Each point is reached from the start by the listed moves, each made once or not at all, plus a little noise. Say if it took an odd or an even number of moves. Then give how often each move was made.

Moves:
(1): [256, -46, -63, 33, -15, 88]
(2): [13, 241, -10, 44, 16, 32]
(3): [-1, -9, 226, 23, 16, 5]
Start: [-70, 191, 29, 30, -29, -28]
Points:
[205, 378, 186, 135, -5, 113] => odd (1, 1, 1)
[-56, 429, 246, 105, 1, 12] => even (0, 1, 1)
[-48, 429, 22, 73, -9, 3] => odd (0, 1, 0)
[-70, 192, 256, 42, -10, -18] => odd (0, 0, 1)

Moves:
(1): [244, 15, -107, 63, 51, 7, 55, -81, 75]
(2): [-92, 211, 53, -72, -84, -28, 61, -41, -39]
(3): [25, 42, 180, 10, 30, 55, 8, 2, 58]
(4): [-14, 36, 43, 215, -61, -35, 57, 63, 7]
(5): [-97, 103, -92, 50, 212, 39, -12, 39, 18]
(6): [2, 22, -52, 77, -4, 263, 46, 5, 5]
Start: [-171, 11, -196, 61, 21, 12, 2, -57, 16]
Points:
[-14, 238, -218, 470, 249, 344, 156, -27, 183] => odd (1, 0, 1, 1, 1, 1)
[55, 87, -314, 414, 20, 243, 163, -64, 110] => odd (1, 0, 0, 1, 0, 1)
[-258, 212, -122, 415, 193, 335, 98, 50, 96] => even (0, 0, 1, 1, 1, 1)
[-27, 270, -205, 268, -76, -45, 172, -110, 51] => odd (1, 1, 0, 1, 0, 0)

Moves:
(1): [303, 135, -93, 101, -19, 65, 21, -61, -2, 53]
(2): [-85, 195, 16, -20, -15, 14, 72, 50, -123, 40]
(3): [78, -42, 178, -34, -4, 15, -12, 73, -15, 22]
(4): [-16, -132, 96, 234, 52, 33, 31, -37, -28, 189]
(5): [9, 16, 4, 5, 198, 41, 0, 56, 67, -89]
(6): [14, -29, -47, -48, -27, 276, 18, -77, -6, -85]
(7): [92, 4, 37, 2, -33, -15, 280, -105, 87, 1]
(8): [-4, -15, -58, -7, -53, 42, 29, 146, 24, -8]
(9): [-36, 88, 25, -16, -18, 42, -39, -1, 200, 15]
Start: [8, 50, 125, -111, 80, 5, 14, -186, 86, 9]
Points:
[20, 135, 281, 116, 291, 62, 398, -231, 88, 156] => even (0, 1, 0, 1, 1, 0, 1, 0, 0)
[-42, 117, 339, -1, 26, 438, 126, -37, 126, 176] => even (0, 1, 1, 1, 0, 1, 0, 1, 1)
[261, 340, 209, 207, 46, 135, 381, -325, 203, 288] => odd (1, 1, 0, 1, 0, 0, 1, 0, 1)
[56, -17, 217, 58, 46, 337, 314, -405, 337, 125] => even (0, 0, 0, 1, 0, 1, 1, 0, 1)
[-34, 325, 143, -145, -45, 101, 360, -83, 272, 71] => even (0, 1, 0, 0, 0, 0, 1, 1, 1)
[99, 57, 158, -112, 47, -7, 284, -307, 175, -8] => odd (0, 0, 0, 0, 0, 0, 1, 0, 0)

Moves:
(1): [211, -107, -64, -27, -27, -11, 60, 50, 41, 38, -23, 91]
(2): [29, 134, 14, -12, 31, 1, -23, -14, 36, 32, 46, 69]
(3): [1, -3, 197, -18, 5, 6, -3, 46, -16, -13, -6, -8]
(4): [33, 3, 61, 174, -23, -86, 104, -45, 5, -53, -33, 34]
(5): [27, 5, -8, -9, 238, -66, -23, -59, -68, 5, -70, 37]
(6): [14, -19, 20, 160, 34, 191, 46, -31, -1, 82, 31, -25]
(7): [35, 36, 10, -76, -40, 12, 226, -155, -42, 78, -16, -98]
(8): [-35, 57, -95, -19, 110, -18, 98, 188, 40, 15, -17, -21]
(9): [-53, -5, 45, -50, 0, -3, 35, -96, 232, 58, -125, -32]
(10): [-90, -39, 18, 14, -25, -63, -13, -36, -43, 222, 50, 71]
(11): [51, -27, 40, 26, 77, -79, 21, 6, 107, 4, 169, -68]
(12): [-35, -80, 6, -26, 38, 29, 42, -53, -15, -37, 67, 122]
Start: [17, -38, -27, 20, 10, -29, 93, 0, -74, 54, -9, 7]
Points:
[97, -105, -107, -139, 27, -118, 495, -43, 154, 480, -147, 14] => odd (1, 0, 0, 0, 0, 0, 1, 1, 1, 1, 0, 0)
[199, -42, 277, 188, -48, 28, 527, -269, 132, 502, -68, 103] => even (1, 1, 1, 1, 0, 1, 1, 0, 1, 1, 0, 0)
[255, -83, -6, 171, 328, -37, 163, -90, -13, 434, 203, 186] => even (1, 1, 0, 0, 1, 1, 0, 0, 0, 1, 1, 0)
[160, 96, 237, -64, 319, -137, 293, -164, -56, 162, 101, -56] => odd (0, 1, 1, 0, 1, 0, 1, 0, 0, 0, 1, 0)
[101, 50, 350, 298, 139, 7, 280, -144, 268, 157, 67, -33] => even (0, 1, 1, 1, 0, 1, 0, 0, 1, 0, 1, 0)
[185, -119, 107, 33, 31, -246, 527, -339, 259, 391, 121, 183] => even (1, 1, 0, 1, 0, 0, 1, 0, 1, 1, 1, 1)
[-62, 112, 140, 155, 164, 99, 197, 128, -59, 394, 86, 96] => odd (0, 1, 1, 0, 0, 1, 0, 1, 0, 1, 0, 0)
[245, -62, -51, 63, 399, -302, 568, -109, -15, 344, 177, 252] => odd (1, 1, 0, 1, 1, 0, 1, 1, 0, 1, 1, 1)

Moves:
(1): [62, -7, -41, -18, 80, -28, -4, -49, -68, -80, 44, 6, 65, 74, 51, -62, 20, -40, 133, -71, 73, 116, -8]
(2): [-60, 2, 10, -43, 17, 31, -80, -19, 28, -31, 49, 2, -43, 21, -16, -5, 85, -43, 60, 74, 23, -23, 93]
(3): [-61, -16, -34, 44, -53, -136, 4, 11, 85, -12, 12, -110, -91, -16, -8, 5, -77, -81, -37, -53, -93, 66, 51]
(4): [16, 57, 65, 97, 80, 48, 60, -33, -34, 93, -34, 57, 65, -49, -56, -33, -168, -42, 61, 87, -94, 105, 110]
(5): [-95, 53, 36, -83, 49, -75, 42, 0, 2, -56, 15, 14, 28, -66, 22, -26, -53, 21, 7, -73, -45, 13, 33]
(6): [-11, -83, 85, -17, 2, 39, -18, -35, -58, -80, -32, 34, -16, -21, 20, 6, -65, -12, 1, -19, 18, 52, -18]
(7): [-48, -38, -155, 7, 70, 13, 65, -85, -16, -51, -129, 85, 149, 10, 31, 52, 98, 47, -51, -4, -72, -126, -23]
(8): [-21, -35, -79, 14, -13, -9, 87, -74, 48, -117, 47, 50, -71, -64, 98, -86, -61, -23, -106, -71, 18, 137, 140]
(9): [102, -83, -14, 46, 55, -96, 35, -89, 75, 87, -7, 63, 102, 5, 139, -113, 172, 141, -96, 17, -3, -33, 13]
(10): [-97, -52, -2, -196, -45, 50, 77, -54, -26, 183, 48, 2, 8, 20, -19, -76, 186, -6, 74, 12, 107, 103, 55]
(11): [8, 27, 5, -17, -52, 8, 94, 49, 125, -69, 20, -108, 11, 129, -33, -33, -92, 85, -12, 140, -65, 37, -56]
(12): [-47, 14, 16, 2, 64, -33, 33, 103, 80, 13, -20, 38, -78, 26, -47, 21, -22, 28, -24, -43, 6, -28, -77]
(13): [28, -29, -58, 50, -5, -148, 4, 81, -136, -23, 12, 70, -7, -18, -74, -128, 142, 39, -73, 126, -98, 34, 90]
(14): [-13, -65, -22, 105, -4, 143, 62, 44, 33, 45, 40, 17, 11, 29, 30, -4, -8, 3, 40, 28, 45, -29, -6]
(15): [54, 102, 59, 17, -1, 66, 84, 47, -27, -70, 16, -50, 43, -51, -140, -28, 54, -75, 25, -95, 18, -70, 4]
(16): [46, -67, 139, -71, 72, -144, 19, 0, 99, -25, 160, -24, 40, -75, -70, 36, 4, -94, -16, 62, -26, 65, 27]
(17): [-67, -37, 22, 9, 13, 32, -50, -2, 63, -68, 44, 50, 26, -19, 70, -75, -5, -57, -12, -3, -79, -2, -40]
(18): [-58, 60, 46, 7, 13, 52, 44, -26, -27, 65, 16, -58, -50, 47, 55, -10, -13, 60, -42, 71, -30, 10, -10]
(19): [-78, 51, -76, 72, 74, -36, -36, -99, -32, -43, 32, 39, -32, 172, 15, -52, 47, 105, -15, -18, -48, -85, 4]
(20): [63, 56, 21, 2, -175, -99, 65, -10, 20, -55, 10, 49, -48, -102, 76, -5, -50, 53, 167, 2, -51, -79, 8]
Start: [2, 68, -26, 19, 37, 41, -33, -20, 50, -47, 8, 93, 35, 16, 24, -55, 114, -60, -119, -53, -56, -24, 19]
Points:
[-203, 53, -156, -88, 154, -357, 263, -245, 58, -147, 245, 419, -26, 84, 414, -683, 469, 246, -103, -102, -215, 169, 232] => odd (1, 0, 0, 0, 1, 0, 0, 1, 1, 1, 0, 1, 1, 0, 0, 0, 1, 1, 1, 1)
[-353, 179, 99, -73, 291, -174, 217, -82, 312, -412, 141, -39, -5, 187, -141, -90, 82, -22, -213, -21, -375, -107, 47] => odd (0, 1, 1, 0, 1, 1, 1, 0, 0, 0, 1, 1, 0, 0, 1, 1, 0, 1, 1, 0)
[-131, 98, -203, 225, 405, 137, 311, -325, 243, -407, 141, 313, 386, 222, 244, -514, 207, 62, -80, -36, -286, 13, 276] => even (1, 1, 0, 1, 1, 0, 1, 1, 1, 0, 1, 0, 0, 1, 1, 0, 1, 0, 1, 0)
[-160, -109, 52, -85, -144, -231, 50, -172, 67, 19, 150, 194, -86, -58, 264, -460, 484, 27, -87, 183, -256, 97, 257] => odd (0, 1, 1, 0, 0, 1, 0, 0, 1, 1, 0, 0, 1, 0, 0, 0, 1, 1, 0, 1)
[-106, 246, -136, 147, 254, -143, 312, -271, 195, -282, -7, 440, 153, -68, 153, -335, 223, 155, -97, -170, -311, -216, 320] => even (0, 1, 0, 1, 1, 0, 1, 1, 1, 0, 0, 1, 0, 0, 1, 0, 0, 0, 1, 1)
[-183, -35, 131, 81, 539, -317, 99, -275, 79, -307, 327, 439, 63, 55, 235, -580, 196, 17, -254, 98, -348, 348, 374] => odd (1, 1, 0, 1, 1, 1, 0, 1, 1, 0, 0, 1, 1, 0, 0, 1, 1, 1, 1, 0)
[-269, -45, 223, -159, 124, 16, 449, 96, 227, -241, 376, 117, -22, -60, -59, -451, 179, -92, -261, 76, -190, 303, 159] => even (0, 0, 0, 0, 1, 1, 0, 1, 0, 1, 1, 1, 1, 1, 1, 1, 1, 1, 0, 0)
[176, -100, 111, -209, -29, -292, 330, -167, 137, -327, 374, 189, 123, -62, 65, -548, 508, -42, 39, 124, -40, 310, 361] => odd (1, 1, 0, 0, 0, 1, 0, 1, 1, 1, 1, 0, 1, 0, 1, 1, 0, 0, 0, 1)
[-191, -64, -269, -129, 199, -263, 240, -249, 75, -277, 161, 266, 227, -88, 186, -597, 683, -138, -201, -194, -207, 186, 431] => odd (1, 1, 1, 0, 1, 0, 1, 1, 1, 1, 0, 0, 1, 0, 1, 0, 1, 0, 0, 0)
[-98, -68, 195, -35, -33, -223, 372, -104, 491, 81, 322, 99, 184, -128, 179, -382, 30, -34, 59, 165, -360, 225, 212] => even (0, 0, 1, 1, 1, 0, 0, 0, 1, 1, 1, 0, 0, 1, 0, 1, 1, 0, 0, 1)
